Each row of a before or after table is a point. The points were changed in one or more steps. Then noise was added and the rows were shuffled. The steps act on how far a point lies along the listed directions, d1 being the first. Name the steps. A step turns or swaps two directions, mirrors them in a line or flattens them onto one, adds a multiple of one to another, or multiplies one. Angles are multiples of 10 degrees, from the lower direction toward the higher: turns from -170 to 170, lines from 10 to 170 but not 90. Use the fewest steps. Two steps may share a direction if one is a turn and the other turns, adds or multiplies; they go together, in the order done. Otherwise the lowest direction goes first.
(in the rows, 128 means zero)

Directions:
(1): [ 80 150]
(2): [106  80]
Before:
[[134  79]
 [143  82]
 [ 86  96]
 [145 130]
 [ 64 176]
 [169  98]
 [ 93 153]
 [ 97  76]
 [143  49]
 [157 196]]
After, 10 rows:
[[ 86 106]
 [142 138]
 [178 152]
 [ 97 111]
 [116 125]
 [ 77 106]
 [122 126]
 [113 121]
 [147 125]
 [107 113]]
Steps: flatten d1 and d2 onto the line at 50 degrees

Directions:
(1): [157 121 164  90 128 107  45 136]
(2): [ 80 165  88 128 170 148  82  89]
(3): [185 118 152 163 188 138 137  82]
(4): [134  64  69 144 117  80 112 105]
Before, 12 rows:
[[132 144 172 111 143 145  90 121]
 [131 193 191 121 208 162 121  94]
 [140 178 165 133 216 178  76  80]
 [ 99  99 113 154  75 129 183 166]
 [ 82 128  80 149  86 135 170 136]
 [166 173 191 152 190 184 119  80]
 [138 114 120 114  76 101 140 140]
 [169 122 157 116 106  75  71 126]
 [165 141 200 108 162 132  78 117]
 [140  81 114 128  77  87 213 160]
 [163  91 140 125 188 113 101  94]
 [132  92  95 137  67  88 140 136]]
After:
[[221  69 198 112 114  95 109 155]
 [156 124 183  92 174 131  90 121]
 [105 159  98 138 137 143 140  91]
 [ 45 167  60 106 145 132 110 108]
 [194  59 173 108 107  56 117 142]
 [ 71 159 102 129  82 147 158 149]
 [ 81 189 105 145 136 157 135  99]
 [193  67 164 106  91  85  68 134]
 [168  88 150 144 135 118 128 109]
 [189  80 156 142 163 101 101  90]
 [164 159 141 163 174 122 117  70]
 [ 46 138  80 143 108 147 130 135]]
Steps: swap d1 and d3; turn d2 and d4 by -150 degrees

Directions:
(1): [ 90 177 114 132  93 183 140  96 159 138 126  80 203 159]
(2): [ 98 152  99 173 152 147 108 218 129 112  87 153 122 182]
(3): [ 34 117  82 163 122 101  99 107 122 112 161 152 133  73]
Before (8 x 14):
[[111 148 114 127  93 159 145 109 150 130 122  93 178 140]
 [127 131 132 138 138 147 138 139 124 123 106 124 145 168]
 [104 127 135 135 131 133 127 112 127 118 124 131 142 120]
 [162 114 153  97 128 124 141 109 108 139 127 125 117 122]
 [140  98 141 120 140  95 115 112 123 122 140 153  91 103]
 [111 156 119 138 128 172 127 161 147 142  93 114 160 187]
 [ 89 150 119 140 118 158 137 129 131 129 133 113 172 125]
 [111 120 133 136 121 123 124 122 119 124 135 132 127 130]]
After, 8 rows:
[[ 99 134 129 137 128 146 125 121 129 118 117 128 155 125]
 [136 141 138 130 122 159 145 120 129 130 112 100 167 172]
 [ 70 195 101 135  61 208 153  80 180 140 124  49 244 167]
 [115 186 130 119 100 213 149 122 170 159  96  66 213 207]
 [150  96 144  99 131 102 133 103  99 132 138 141  98  94]
 [ 71 186 110 142  93 199 148 121 152 134 123  81 224 159]
 [109 122 134 140 123 123 127 129 118 121 134 131 129 134]
 [152  66 141 129 165  56 102 142 101 113 141 192  42  81]]
Steps: multiply d1 by 2.5; turn d2 and d3 by -40 degrees
